Rows are points. To make a cloud, some directions were put in groups of two or more. Within a group, all points are equally far from the middle, so they leave a hole (a ring in 2 directions, a hollow ball in 3). The other directions are filled evenly. Then the cloud was stretched, turned, moved and blurred a little. Count the holes, and give their numbers of directions, smallest first.

Cloud, 19 rows:
[[-16   8  34]
 [ -9   3  19]
 [ -7  39  17]
 [ 24  43   8]
 [ -8 -66  -8]
 [ 37 -30   7]
 [ 26 -39 -28]
 [-48 -25  55]
 [-15  24  -2]
 [-62  -4  -2]
 [  2  -9   9]
 [-46  31 -14]
 [ 48 -33   1]
 [-29 -16 -15]
 [  5  19 -25]
 [ 23  70 -32]
 [ 36   2 -24]
 [-40 -59  26]
 [ 24 -18  19]]
Holes: 0

Cloud, 26 rows:
[[-31   9 -49  33]
 [-46  29  22  -6]
 [  5   1   1  63]
 [ 13 -58 -24  24]
 [ 37   7 -23  16]
 [-32   4 -41 -10]
 [ 16 -49 -14   9]
 [ -6 -34 -47  30]
 [ 31 -19  37  23]
 [ 21  -9  16  60]
 [ -3  17   0  50]
 [-18  50  28   1]
 [-11  -9  16  67]
 [ 13 -37  25  33]
 [-39 -11   3  10]
 [-15  -7 -48  23]
 [ 38 -44 -16  -6]
 [ 40 -32 -37  38]
 [ 10   1  32 -12]
 [  5  55   8   1]
 [ 31   1  17  45]
 [-19  -6 -29 -15]
 [-24 -32  15  50]
 [ 12 -54 -34  27]
 [-14  17 -41 -14]
 [ 70 -45 -26   3]]
Holes: 1 (2)

Cloud:
[[ 25  30 -32 -51  -3 -16]
 [  6 -67  -1 -36  22 -22]
 [ 14 -51  16  42   5 -16]
 [ 43 -35 -10 -37  31  37]
 [-24  -6   7  29 -31 -28]
 [ -9 -43 -44 -12  37  45]
 [ 24 -66 -27 -31  -2  28]
 [ 17 -53 -54 -21  -1  37]
 [ 40 -38 -18 -31 -23  28]
 [ 16 -15 -43 -38  53  -6]
 [-23 -47 -23  19  33 -24]
 [ -8 -37 -25 -40  36  38]
 [ 40  19 -28  16 -11  -6]
 [ 49 -14 -33 -38  47   2]
 [-18 -20  15 -62  -5 -17]
 [ 11 -24  44 -42  23 -14]
 [ 30 -42  29   0  22  27]
 [ -8  40 -28  24  -1  -8]
 [  6 -23 -63  42  26  25]
 [  4 -79 -26 -21 -13  12]
 [  7 -10  30 -30 -33 -18]
 [-10 -36 -11  48 -29 -26]
 [ -2  -8 -29  38  48  -4]
 [-15  -5 -20 -59  -9  25]
 [  0  -5  46 -33   4  -3]
 [ 36 -29   8  15 -19 -35]
 [ 13  43   7 -10  28 -20]
 [ -6  19 -34 -54   8 -31]
 [  6 -10 -14 -49 -25 -45]
 [ 42 -44   5  -2 -19  25]
 [ 33   2  13  -2  48 -23]
 [ 15 -33 -71  -8  32  16]
 [ 29  -2 -42  44  -2  26]
 [  2  15 -36 -55  45  -7]
 [ -3 -47 -44  43   5  48]
 [-10 -34  33  24  25  14]
 [ -7 -59 -10  46   6  35]
 [ 38 -58  27 -11   7   5]
 [ 24  13  -9  -2 -25  33]
 [  7   8  -3 -60  -6  26]
 [ 13  -6  -9  23 -31  35]
 [ 33  39 -22 -34  -5   9]
 [-50 -29 -23  -1 -34  11]
 [-50 -39   4   6  20   4]
 [ 10 -45  -1 -43  35 -33]
 [-30  20 -60 -25   9  22]
 [  0 -14 -20  46 -22 -30]
 [ 23 -31 -60 -26  40  26]
 [-26 -24 -10  24  34  46]
 [-14  38 -41  25  -1  15]
 [-29 -55 -31  -9 -42   0]
 [ 49 -35 -35 -31   5  34]
 [  6 -10   2  33  43 -20]]
Holes: 3 (2, 2, 2)

Cloud:
[[-29 -16   0  12 -27   7 -26 -13]
 [ 18   9  -8 -79 -28   3  40  -5]
 [ -2  22  48  37   3 -46 -56 -55]
 [ 30  27  74  -5  -8   1 -50  -3]
 [ 45 -47  -8 -34 -14 -13  -3 -18]
 [-65  14  -8   0  37 -11 -10   6]
 [-19  23  33   5 -39 -34 -34  -6]
 [  2  67   6 -32  -2  20 -16 -12]
 [ 50 -15  63 -65  -1   3 -67  -3]
 [ -2  17  24   5 -38  22 -12  33]
 [  2  76 -23 -24 -44   8 -27  15]
 [-26   2  62   6   5  25  32 -54]
 [  4  38 -46 -14  15  35  21 -30]
 [-35  47 -50  10 -18  -7 -16 -56]
 [ -7 -15 -17 -62   2   2  31  14]
 [-24  34 -18  48 -16 -49 -33   4]
 [  6 -17 -88 -48  15  26  11 -21]
 [  7  15  22 -52  12  24  -9 -53]
 [  6  22  26   1  -2 -26 -48 -39]
 [ 15  -1  57 -24   0  -5 -21  -1]
 [-23  26  36 -41  -3  13 -24 -26]
 [ -8 -13 -75 -28 -18  11  32  30]
 [-43  25 -16 -34 -45  -3 -15  -2]
 [-14  13  46 -18 -21   2  43 -14]
 [ 32 -55  66 -25  34  14 -25 -24]
 [ 29 -50 -31  -2 -27  17   7  15]
 [ 23 -36  -6   2  -6  23 -54  15]
 [-31  -3  29  29  -6  17   3  14]
 [ 42 -39  13   4 -17  28  11 -24]
 [-27 -32 -17  -4 -20  11  -6  23]
 [ 50 -14 -10 -15 -64   0  11  -9]
 [ 38   4 -86 -19 -47  16  17  39]
 [ 11 -20 -34  -8   0  36  54  14]
 [-12   1  44 -17 -53  -9 -21  29]
 [-58 -22  46 -31  28 -24 -21 -43]
 [ 24 -47  37 -49  -3  13  37  -6]
 [-46  18   6  22  32   3 -22 -19]
 [-41  40 -17 -20  -7 -39 -57   4]
 [  6   6  34  15  10 -33 -11 -41]
 [ -8  11  45 -10 -22 -51 -39 -12]
 [-29   5 -39 -16 -40  -1   8   8]
 [  1  47  15   4 -16  -9 -38 -69]
 [ 12  28  13 -44  38   8 -18  15]
 [ 66   2  20  -6   3 -17 -44   7]
 [ 49  65   3   1   6  12   5 -26]
 [ 46  39  -2 -24  62  14 -22  11]
 [ 13 -16 -41 -38 -31  19  -3   7]
 [-16 -25  41 -16 -36  49   9  19]
 [ 11  29 -26 -27  39  44   5 -52]
 [ 39  24 -17 -23 -50 -10   2  26]
 [ 32 -50  66  -2  37   6  -1 -26]
 [  2   2  87 -41  48   0   4 -27]
 [  1  36  10  32  27 -11 -33 -35]
 [ 32  37 -83 -27 -23  36 -34 -18]
 [ 39 -15  28 -28  -4   4 -10  27]
 [  8 -12   6 -35 -26  26 -21 -48]
 [ 31 -29 -37 -43 -23  13 -10 -27]
 [ 14  17  -5 -70  29  45   4   5]
 [ 20  40   4  37 -11  17 -15 -17]
 [-25  32 -34  21   8  28  71   8]
 [ 35 -31  17 -50 -22  46  14  21]
 [ 23 -28  52   2 -46  14 -45  -8]
 [-12  34  32 -40  12  18  15 -59]
 [ 17 -42  31 -14 -47  12  20 -19]
 [  0   3 -44  55 -43  -1 -19 -29]
 [-31  23  32 -17 -22  38  14   0]
 [-44  42 -22  18  27   0   1 -38]
 [ 11  13   0  14 -14  30  -2  14]
 [-44  15   0  48  23 -25 -38 -10]
 [ 12 -54  19  12  30 -31 -15 -10]
 [ -7  -8 -86 -18  21  -5  42 -13]
 [ -9  42  49  44   7 -10  -7  16]
 [-39 -15  21   3  46 -35   8 -31]
 [ 25 -21  21   1  -4  32 -11  22]
 [-17  31 -45 -28  -2 -11  -4 -10]
 [-25 -12  10 -10 -33 -25 -52 -14]
 [ 48  -5  22 -42 -22  12 -34  12]
 [ 34 -37  51  -9   0  19 -80  -3]
 [ 31   6 -52  12   1 -22  40  38]
 [  7 -28  22  -1  33 -10  26  44]
 [ 18 -38   7 -60 -18  39 -22 -17]]
Holes: 0

Cloud (89 x 9):
[[ 22  50 -48   2  32 -34  34   7  20]
 [ 20 -44 -46 -29  48 -27  38 -34  28]
 [ 49 -18 -26 -16  21  28  47 -39  50]
 [ 19  -9 -36 -16 -34  18  28  57  16]
 [ -7  15 -10  62 -29  12   8   8  37]
 [ 48  -1 -53  52  16  24 -14 -14  30]
 [ 26 -59 -24 -33  -4 -10 -51 -50   5]
 [ 21 -26  31  -2  -4 -11 -33 -37  47]
 [-19  -6 -71 -45 -23  13  23  -6   7]
 [ -9   2  -6 -12   5 -65  22  18  49]
 [  1  64   7 -23  19   6   6 -17  44]
 [ 54 -18   4  13  27 -29  42 -19  44]
 [ 48  15 -52   1  11 -15 -35 -46 -19]
 [ 73  21 -27 -14   5  -8 -27  19  -9]
 [ 21   0  32  16  40  16 -55  -2   4]
 [-14 -26  16  22 -18  11   9  32  22]
 [  7 -11   2 -16 -35 -47   4 -15 -16]
 [-32  11  15 -23  32 -23 -36  38 -32]
 [  3  22   4 -70  -8 -27  42  -5   2]
 [  9   0  53 -31 -14 -38  16  27 -25]
 [  7 -41 -62  43  18 -13 -15  -1 -35]
 [ 19  18 -45  40 -19  -5 -22  28  10]
 [  9 -53 -18  25  28  -7  24 -24 -33]
 [ 12 -55 -21 -44   4  16 -17 -30 -20]
 [ 38  13 -65  27 -41  28   3  19  16]
 [ 37 -32  -2 -51  -5   2 -58 -29   9]
 [ 11 -22  17 -27 -44   0   7  20  -8]
 [ 20 -13  12 -37 -30 -22 -11  28  21]
 [  0 -55 -65  48 -35 -31   6   7  12]
 [ 65 -10  13   0 -18  -3  42   4   7]
 [ 44 -22  -7 -24 -15 -35  18  43  -4]
 [-15 -63   3 -53  46 -12  10   9 -31]
 [ 10 -48  11   2 -16  -1 -21 -33  44]
 [-13   8  20  27  60 -12 -21 -56  -3]
 [ 53 -27 -30   0  19 -53 -13  12  14]
 [  6 -34  35 -14  19 -31 -29   6  40]
 [ 31  -5  -3   2 -48   2  40  12  27]
 [-18  10 -41  -5 -16  12  48   5  32]
 [ 28 -69 -34  10  15  20 -21   1  -2]
 [ 32 -31  -2 -72  10  18   4  38  33]
 [ -7  11 -48  13  22 -42  -6  20 -41]
 [ 27  37  18 -31  -4 -31  40  27  43]
 [-24   2  20   4  -1   5  18  50 -46]
 [ 60  17  47  21  59  -9   0  14  22]
 [ 47 -35  22  12  11  34  20 -24 -14]
 [ 50 -23 -26   1  -4  37  18 -21 -32]
 [ -3  24   2  24  11 -32  -4  29 -35]
 [-14 -10 -61 -36 -50  11  12 -43  -3]
 [ 53  59 -47 -21  17 -21  32   2  33]
 [ 28 -27   9  18   1  50   5 -21  44]
 [ 12 -41   6 -22  63 -46  55 -16 -24]
 [ 12   3  48  36  42  11 -45   0  23]
 [  5   5 -25 -28   4  52 -41 -16 -22]
 [ 19  11  -1  32   9   0   4  51 -34]
 [  6  -5   1   7  58 -21 -39   7  51]
 [ -2  -6  -8 -36  -2 -54 -46  52 -24]
 [  2 -12 -45 -19  78   7  15  16 -18]
 [ 44  64  -8  12  15  10  29 -44 -16]
 [ 37 -12 -11 -65  60 -17 -41   9 -35]
 [  9   3 -63   2  70 -18  -1 -14  -9]
 [  9  -1 -26 -67  15 -24  -7   3  51]
 [ 40 -39   3  -2  20 -57   4  19 -14]
 [ -5  -2 -38   8 -23  18 -73   7   9]
 [ 53   6 -34 -31  64 -37  16   5  34]
 [-29   1 -39 -32  19  15 -27   7 -20]
 [ 11  40  28 -64  -2  -4 -15 -13 -13]
 [  7  37 -18 -49  10 -36   9  27  41]
 [ 38  17   5 -11  42 -19  -2 -71  -4]
 [ 34   3  25 -13  46  33 -51  33 -10]
 [ 74 -36 -25 -40   0   8 -31 -23  19]
 [ 69  -8  21 -14   8 -19  37  30   7]
 [  3  22  23 -31  40 -20   2 -63  28]
 [ 50 -14  17 -15  57 -23  56   1  35]
 [-13 -28  20  18  44  23   2  50  29]
 [ 45 -37  44  -1  27  -6  46  22 -35]
 [ -4 -19   1  52 -32  -1  22  14 -11]
 [ 62  -4 -17 -18  10 -28 -20 -19 -16]
 [  3 -15  -2 -94  22 -15   6  -5  -7]
 [  4  18 -32 -62 -14 -28  20 -23  43]
 [ 44   9 -23   2  39  10 -46 -13  48]
 [-17  -8  43  16  15  29 -25  37 -16]
 [ 50  -8 -22   1   9 -48 -15  18   9]
 [ 40 -35 -14  15  19  44   2   0  25]
 [ 14 -35 -32  22 -30 -69 -10 -11  21]
 [ 17 -32 -28  19  52  -3 -15  40 -48]
 [ 41 -37   7   2  20  30  21  -4 -32]
 [-19 -26 -25  23  -3 -21  43  58  25]
 [-14 -74 -19  18   2   9 -39  -6   6]
 [ 24  43  19 -20  -2 -30  18  31  43]]
Holes: 3 (2, 2, 2)
